Each row of a before or after table is a point. The points were changed in one or more steps. Then noise was added and the rows were shuffled. The steps act on columns, c1 being the first. Name the steps. A step turns or swaps two columns, mirrors them in a line or flattens them onto one, adds a multiple of one to another, or multiplies or shifts one. Angles are multiples of 10 degrees, from the lower column toward the higher: turns from -170 to 170, lines from 10 to 170 but not 90. Use the fewest steps. Two steps may share a column if one is a turn and the other turns, adds or multiplies; they go together, in the order done. Otherwise the lowest column goes first.

Before (13 x 2)
-0.22,0.30
-0.36,0.06
-0.48,0.33
-0.04,-0.29
0.22,0.31
-0.13,-0.26
-0.13,-0.21
0.01,-0.35
-0.38,0.02
-0.07,-0.35
-0.15,0.13
0.43,-0.03
0.17,0.51
After (13 x 2)
0.32,1.11
-0.71,0.66
-0.44,0.91
-0.30,0.73
-0.95,0.93
0.88,0.56
0.46,0.89
-0.75,0.65
-0.08,0.32
-0.13,0.25
0.04,0.26
-0.26,0.39
-0.25,0.36
Steps: multiply c1 by 2; shift c2 by 0.60

Before (9 x 6)
0.27,-0.31,-0.20,0.30,-0.47,-0.52
0.08,-0.02,0.46,-0.01,0.03,0.30
0.48,0.45,-0.57,-0.61,0.27,-0.38
-0.36,-0.14,0.11,0.39,-0.56,0.17
0.10,-0.45,-0.33,0.32,-0.44,0.27
0.20,0.04,-0.15,-0.51,-0.22,-0.28
-0.23,0.09,0.43,0.06,-0.33,0.15
-0.51,-0.41,0.31,0.11,-0.21,-0.07
-0.15,-0.22,0.33,-0.20,-0.48,-0.07
After (9 x 6)
0.48,-0.28,1.11,-0.05,-0.03,-0.39
0.06,0.42,0.11,-0.43,-0.05,0.24
-0.19,0.22,-0.43,0.35,0.32,0.16
0.24,0.30,0.61,0.23,-0.14,-0.30
-0.55,0.43,-0.64,0.15,-0.41,-0.10
-0.33,0.57,-0.63,-0.18,0.21,0.17
-0.17,0.56,-0.14,0.37,-0.07,-0.06
0.08,-0.16,-0.23,0.34,0.30,0.27
0.29,0.70,0.10,-0.37,-0.61,-0.46
Steps: turn c3 and c4 by 130 degrees; add 0.7 times c1 to c3; add 1 times c6 to c2; turn c2 and c5 by 110 degrees

Before (9 x 11)
0.00,0.01,0.24,-0.15,0.13,0.21,-0.34,0.64,0.24,0.49,0.05
0.01,-0.69,0.07,0.56,-0.23,-0.23,-0.37,-0.06,-0.10,-0.11,0.10
-0.59,-0.32,-0.10,0.05,-0.38,0.04,0.26,0.16,-0.31,-0.73,-0.09
-0.54,0.58,-0.18,0.13,-0.38,-0.91,0.11,-0.35,-0.92,-0.09,-0.12
0.14,0.48,0.00,-0.28,-0.33,-0.63,-0.10,-0.34,0.10,-0.27,-0.20
-0.28,0.43,0.36,-0.36,0.06,-0.34,0.20,0.56,0.24,-0.37,0.57
-0.02,-0.21,-0.59,0.26,0.09,0.02,-0.04,0.19,-0.53,0.32,0.15
-0.33,0.57,0.02,0.11,0.54,0.04,-0.13,-0.36,-0.16,0.46,-0.20
-0.05,-0.45,0.18,-0.54,-0.11,0.20,-0.25,-0.41,0.30,0.19,0.30
After (9 x 11)
-0.93,-0.01,0.35,0.10,0.02,0.05,-0.13,0.08,-0.56,-0.54,0.54
-1.16,-0.34,-0.13,0.05,-0.42,0.04,0.25,-0.14,0.25,0.29,-0.68
-0.60,0.35,0.04,0.55,-0.16,-0.29,-0.38,0.09,0.20,0.39,-0.45
-0.60,0.38,-0.68,-0.16,0.26,0.27,-0.34,0.12,-0.05,-0.12,0.31
-0.46,-0.53,0.34,-0.29,0.00,-0.82,-0.11,0.06,0.33,-0.26,0.08
-0.61,0.36,-0.07,0.27,-0.47,0.04,-0.04,-0.61,-0.29,0.10,0.12
-1.15,-0.43,0.39,0.13,-1.00,-1.20,0.11,-0.11,0.04,-0.30,0.29
-0.66,0.45,0.36,-0.55,0.23,0.27,-0.27,0.24,0.20,0.39,-0.06
-0.89,-0.56,-0.63,-0.36,0.27,-0.43,0.20,0.25,0.03,0.45,0.36
Steps: shift c1 by -0.60; turn c2 and c10 by -130 degrees; turn c10 and c11 by -60 degrees; turn c3 and c8 by 100 degrees; turn c5 and c9 by -70 degrees; multiply c6 by 1.3

Before (10 x 18)
-0.14,0.18,-0.12,0.27,-0.35,-0.15,-0.44,-0.08,-0.07,0.10,0.32,0.32,0.03,0.02,-0.55,-0.24,-0.90,1.19
-0.28,0.31,-0.19,-0.05,0.06,0.01,-0.49,-0.08,0.26,0.31,-0.20,0.44,-0.28,-0.03,0.05,0.54,-0.34,-0.04
0.42,0.10,-0.43,-0.08,-0.21,0.41,-0.34,0.00,0.01,-0.06,0.22,0.22,-0.09,0.06,0.74,-0.34,-0.33,-0.30
0.44,0.09,0.02,0.60,-0.14,0.50,-0.49,0.12,-0.11,0.17,0.00,0.24,0.00,0.36,-0.50,0.00,0.40,-0.01
0.49,0.15,-0.58,-0.06,-0.13,0.50,0.15,0.42,-0.08,-0.24,0.44,0.44,0.23,0.12,-0.31,-0.46,0.42,-0.52
0.30,0.03,-0.31,0.15,-0.35,-0.18,-0.25,-0.07,-0.11,0.13,0.31,0.24,-0.32,-0.03,-0.47,-0.35,0.16,-0.13
-0.57,0.52,0.02,-0.05,-0.08,0.51,-0.44,0.11,0.04,0.36,0.32,-0.53,0.18,-0.10,-0.36,-0.48,0.41,-0.41
-0.24,0.18,-0.07,0.80,-0.31,0.27,-0.26,-0.03,-0.15,0.24,0.03,0.02,0.00,-0.17,-0.36,-0.20,0.13,-0.37
0.21,0.00,0.02,0.67,-0.31,0.48,-0.45,0.30,-0.15,0.29,0.40,-0.21,0.13,1.35,-0.34,-0.05,-0.11,-0.22
-0.36,0.03,-0.25,0.05,-0.30,0.08,-0.08,0.15,0.11,0.13,0.47,-0.56,-0.28,-0.15,0.42,-0.51,0.19,0.34
After (10 x 18)
-0.14,0.06,-0.14,0.72,-0.35,0.12,-0.44,-0.06,-0.74,-0.14,-0.48,-0.06,-1.32,-0.01,-0.53,-0.23,-0.87,0.66
0.51,0.16,-0.58,-0.24,-0.12,-0.32,0.15,0.43,0.43,0.45,-0.60,-0.06,0.87,0.14,-0.32,-0.46,0.42,-0.25
-0.26,-0.11,-0.05,-0.30,-0.30,0.19,-0.26,-0.02,0.56,0.31,-0.12,-0.10,0.19,-0.17,-0.36,-0.21,0.12,0.63
0.44,0.08,-0.44,-0.17,-0.20,-0.14,-0.34,-0.03,0.21,0.40,-0.30,-0.04,-0.59,0.05,0.74,-0.35,-0.34,-0.16
0.31,0.18,-0.32,-0.05,-0.35,0.17,-0.28,-0.08,0.20,-0.16,-0.35,-0.06,-0.10,-0.04,-0.47,-0.37,0.17,0.09
-0.25,-0.37,-0.19,-0.20,0.06,0.31,-0.49,-0.08,-0.14,0.09,-0.37,0.26,-0.78,-0.05,0.04,0.56,-0.36,-0.10
-0.37,0.29,-0.26,0.12,-0.32,0.12,-0.08,0.14,-0.33,0.09,0.21,-0.64,0.01,-0.15,0.42,-0.49,0.19,0.15
0.43,-0.06,0.01,-0.08,-0.16,0.08,-0.47,0.11,0.25,0.52,-0.24,0.12,0.59,0.34,-0.50,0.00,0.39,0.55
0.20,0.25,0.00,-0.15,-0.34,0.18,-0.47,0.30,0.45,0.52,-0.02,-0.36,-0.02,1.37,-0.36,-0.04,-0.09,0.54
-0.58,-0.19,-0.01,-0.27,-0.06,0.29,-0.45,0.11,0.25,0.59,0.01,-0.78,0.82,-0.11,-0.33,-0.44,0.43,-0.18
Steps: turn c2 and c11 by -140 degrees; turn c11 and c12 by 50 degrees; turn c4 and c18 by 70 degrees; turn c4 and c9 by 130 degrees; mirror c6 and c10 in the line at 50 degrees; add 1.5 times c17 to c13

Before (11 x 48)
-0.34,-0.50,0.27,0.22,0.30,0.04,-0.18,0.85,-0.13,0.14,0.27,0.13,-0.11,0.57,0.35,0.16,-0.73,0.13,-0.09,-0.37,-0.46,-0.17,0.38,-0.22,0.45,-0.29,-0.23,-0.26,0.10,0.06,0.12,-0.03,0.26,-0.27,-0.42,-0.08,-0.55,0.02,-0.22,-1.25,-0.26,-0.34,0.38,0.33,0.01,0.10,-0.42,-0.11
-0.09,0.04,0.24,0.03,-0.09,0.01,0.13,0.30,-0.41,-0.26,0.26,-0.92,-0.10,-0.04,0.53,-0.41,0.14,0.02,-0.31,0.32,-0.11,0.32,-0.13,0.00,0.07,-0.36,-0.37,-0.23,-1.76,0.58,0.42,0.10,-0.49,-0.17,-0.31,0.21,-0.51,0.41,-0.37,-0.34,-0.36,-0.05,-0.26,0.35,-0.11,-0.14,-0.61,-0.23
1.18,0.10,-0.07,0.09,-0.12,0.06,0.14,0.24,-0.20,-0.16,-0.23,-0.44,0.03,0.25,0.43,0.32,-0.61,0.50,0.00,0.13,-0.82,-0.26,0.95,-0.32,0.00,0.24,-0.28,1.21,0.15,0.38,-0.24,-0.10,-0.26,0.88,0.30,-0.01,0.05,-0.05,-0.20,-0.16,-0.14,0.76,-0.28,-0.10,0.91,0.04,-0.55,-0.16
0.12,0.14,-0.05,0.08,-0.10,0.14,0.05,0.22,-0.09,-0.10,-0.89,-0.06,-0.48,-0.34,0.39,0.19,0.13,0.58,0.20,0.33,-1.05,-0.11,-0.12,0.17,0.44,-0.35,0.30,0.15,0.16,-0.11,-0.05,0.18,-0.22,-0.29,0.32,0.16,-0.35,-0.02,-0.04,-0.43,-0.27,0.28,-0.34,0.08,-0.23,0.01,0.37,-0.03
-0.26,0.30,-0.15,-0.20,0.64,0.43,-0.56,0.24,-0.08,-0.29,0.24,-0.25,-0.01,-0.01,0.46,-0.10,0.02,-0.01,0.15,-0.39,-0.19,-0.05,-0.22,-0.29,0.25,0.14,-0.16,0.05,0.16,0.37,0.50,0.29,0.69,-0.14,0.26,0.41,0.10,0.28,-0.06,-0.72,0.91,-0.26,-0.29,0.05,-0.31,0.65,-0.64,0.86
-0.46,0.30,-0.65,-0.32,-0.17,-0.04,-0.11,0.49,-0.06,-0.03,-0.62,0.08,-0.36,-0.27,0.17,0.05,-0.14,-0.70,-0.27,0.09,-0.01,0.65,0.05,-0.46,0.20,0.68,0.03,-0.33,0.11,0.01,0.05,0.57,0.63,-0.29,0.18,-0.39,0.03,-0.15,0.04,-0.02,0.01,-0.08,-0.09,0.09,-0.13,-0.13,0.63,-0.04
-0.17,-0.09,0.14,-0.38,-0.06,0.86,0.22,0.20,0.31,-0.06,-0.03,0.11,0.04,-0.41,-0.80,0.10,-0.11,0.54,-0.18,-0.53,-0.02,-0.13,0.13,-0.13,-1.07,-0.50,0.44,-0.15,0.24,0.13,0.08,0.05,0.28,0.71,0.21,0.15,-0.13,0.08,0.07,-0.09,-0.33,-0.20,-0.24,-0.13,-0.14,-0.15,-0.36,-0.04
-0.15,-0.46,0.23,0.04,-0.16,0.24,0.11,0.25,-0.14,-0.20,-0.01,0.05,-0.22,0.14,0.41,0.26,0.06,0.61,-0.22,-0.41,0.09,-0.04,-0.10,-0.04,0.20,0.78,-0.29,-0.30,0.04,-0.05,0.17,-0.21,-0.44,0.15,-0.11,0.40,0.07,-0.12,-0.05,-0.05,0.66,-0.22,-0.18,-0.02,0.60,-0.09,-0.66,0.62
-0.09,0.28,-0.93,0.08,0.26,-0.04,-0.06,0.44,-0.39,-0.14,0.22,-0.31,-0.17,-0.36,-0.56,-0.33,0.15,-0.51,0.05,-0.26,0.03,0.17,0.29,0.58,0.46,-0.49,-0.39,-0.06,0.24,0.13,-0.33,-0.12,-0.40,-0.32,-0.08,0.28,-0.57,-0.15,0.01,0.17,0.43,0.13,-0.36,-0.13,-0.28,-0.09,0.23,-0.01
-0.43,-0.02,0.25,-0.04,0.11,0.20,-0.35,0.38,0.05,0.10,-0.02,0.05,-0.60,-0.38,0.29,0.12,-0.25,0.59,0.26,-0.42,0.00,-0.10,-0.20,0.34,0.12,-0.44,0.59,0.72,-0.05,0.07,0.06,-0.16,-0.35,-0.27,-0.55,-0.08,0.06,0.16,-0.22,-0.03,0.43,0.19,-0.11,-0.13,-0.21,0.99,-0.38,0.44
0.03,-0.04,-0.01,-0.73,0.62,0.10,0.21,0.30,-0.38,0.96,-0.12,-0.38,-0.11,0.04,0.28,0.05,0.11,0.59,0.18,-0.29,0.10,-0.26,-0.21,-0.24,0.15,-0.31,-0.25,0.27,0.17,0.23,-0.34,-0.11,-0.41,-0.32,-0.14,0.22,-0.43,0.49,0.07,-0.07,-0.16,-0.20,-0.13,-0.10,1.12,-0.13,-0.33,-0.14
After (11 x 48)
-0.17,-0.51,0.29,0.22,0.09,0.04,-0.19,0.86,-0.14,-0.28,0.28,0.31,-0.12,-0.05,0.01,0.16,-0.72,0.07,-0.09,-0.38,0.78,-0.17,0.37,-0.22,0.46,-0.29,-0.22,-0.27,0.08,0.06,0.12,-0.03,0.26,-0.27,-0.42,-0.09,-0.54,0.03,-0.22,-1.25,-0.26,-0.35,0.39,0.33,-0.01,0.09,-0.43,-0.12
-0.13,-0.09,0.14,-0.39,0.09,0.87,0.23,0.19,0.30,0.53,-0.02,0.15,0.05,0.28,0.22,0.11,-0.11,0.50,-0.18,-0.54,-0.30,-0.12,0.12,-0.13,-1.06,-0.51,0.45,-0.15,0.24,0.14,0.08,0.05,0.28,0.71,0.20,0.16,-0.13,0.08,0.07,-0.09,-0.34,-0.30,-0.23,-0.13,-0.15,-0.16,-0.35,-0.05
-0.13,-0.02,0.24,-0.03,0.24,0.20,-0.36,0.38,0.03,-0.21,-0.01,0.43,-0.59,0.21,0.01,0.13,-0.24,0.58,0.25,-0.41,-0.24,-0.10,-0.20,0.34,0.12,-0.45,0.59,0.71,-0.06,0.07,0.05,-0.16,-0.34,-0.26,-0.54,-0.08,0.07,0.17,-0.23,-0.03,0.42,0.08,-0.10,-0.13,-0.21,0.99,-0.39,0.45
0.29,0.29,-0.93,0.09,0.37,-0.03,-0.06,0.43,-0.38,0.39,0.23,0.14,-0.17,0.13,0.07,-0.34,0.14,-0.48,0.05,-0.26,-0.21,0.17,0.29,0.58,0.48,-0.50,-0.40,-0.07,0.24,0.14,-0.33,-0.12,-0.40,-0.33,-0.08,0.29,-0.57,-0.15,0.00,0.16,0.44,0.22,-0.35,-0.14,-0.27,-0.10,0.25,-0.01
0.09,0.12,-0.04,0.06,0.02,0.13,0.05,0.23,-0.08,-0.24,-0.88,-0.11,-0.47,1.03,-0.22,0.19,0.12,0.62,0.21,0.32,0.42,-0.11,-0.13,0.17,0.43,-0.36,0.31,0.16,0.15,-0.12,-0.05,0.17,-0.22,-0.30,0.32,0.17,-0.34,-0.03,-0.03,-0.42,-0.27,0.18,-0.34,0.09,-0.23,0.00,0.37,-0.04
-0.16,0.31,-0.65,-0.32,-0.06,-0.03,-0.11,0.49,-0.07,-0.11,-0.62,0.44,-0.37,0.21,-0.09,0.06,-0.14,-0.71,-0.27,0.08,-0.23,0.66,0.05,-0.46,0.19,0.67,0.05,-0.34,0.11,0.01,0.05,0.56,0.63,-0.30,0.20,-0.39,0.04,-0.16,0.04,-0.02,0.00,0.04,-0.09,0.09,-0.14,-0.13,0.64,-0.03
0.39,-0.04,0.00,-0.74,0.57,0.11,0.21,0.30,-0.38,-0.41,-0.11,0.04,-0.11,-0.24,0.82,0.05,0.12,0.54,0.18,-0.28,0.13,-0.26,-0.23,-0.25,0.14,-0.32,-0.25,0.27,0.16,0.23,-0.33,-0.11,-0.40,-0.33,-0.15,0.22,-0.43,0.49,0.08,-0.06,-0.17,-0.31,-0.12,-0.10,1.11,-0.13,-0.33,-0.15
0.64,0.10,-0.08,0.09,-0.19,0.06,0.15,0.23,-0.21,-0.24,-0.24,-1.09,0.03,0.51,-0.31,0.33,-0.61,0.61,0.00,0.14,0.69,-0.27,0.96,-0.33,0.00,0.24,-0.27,1.20,0.13,0.39,-0.23,-0.09,-0.27,0.88,0.30,-0.01,0.05,-0.06,-0.20,-0.16,-0.14,0.67,-0.28,-0.09,0.91,0.05,-0.54,-0.15
0.88,0.03,0.24,0.04,-0.07,0.00,0.13,0.30,-0.41,-0.28,0.25,0.25,-0.10,0.12,-0.44,-0.43,0.13,0.01,-0.31,0.31,0.02,0.33,-0.12,0.00,0.06,-0.36,-0.37,-0.22,-1.76,0.59,0.43,0.11,-0.49,-0.17,-0.31,0.20,-0.51,0.41,-0.37,-0.34,-0.36,-0.07,-0.25,0.34,-0.11,-0.15,-0.61,-0.24
-0.07,-0.45,0.22,0.05,-0.21,0.24,0.12,0.26,-0.15,-0.22,-0.01,0.14,-0.22,-0.11,-0.33,0.25,0.07,0.58,-0.23,-0.41,0.00,-0.04,-0.10,-0.03,0.20,0.80,-0.30,-0.30,0.04,-0.04,0.18,-0.21,-0.43,0.14,-0.11,0.41,0.07,-0.13,-0.07,-0.05,0.66,-0.30,-0.18,-0.01,0.61,-0.09,-0.66,0.62
0.21,0.29,-0.15,-0.21,0.61,0.43,-0.56,0.23,-0.09,-0.24,0.24,0.31,-0.02,0.02,-0.43,-0.09,0.03,-0.05,0.15,-0.39,0.29,-0.04,-0.22,-0.29,0.25,0.14,-0.15,0.05,0.16,0.37,0.51,0.28,0.70,-0.14,0.27,0.40,0.09,0.27,-0.05,-0.73,0.92,-0.26,-0.29,0.05,-0.31,0.65,-0.63,0.87
Steps: mirror c1 and c12 in the line at 140 degrees; turn c5 and c14 by 20 degrees; turn c14 and c21 by 130 degrees; turn c10 and c15 by 110 degrees; multiply c10 by 0.7; turn c18 and c42 by -10 degrees
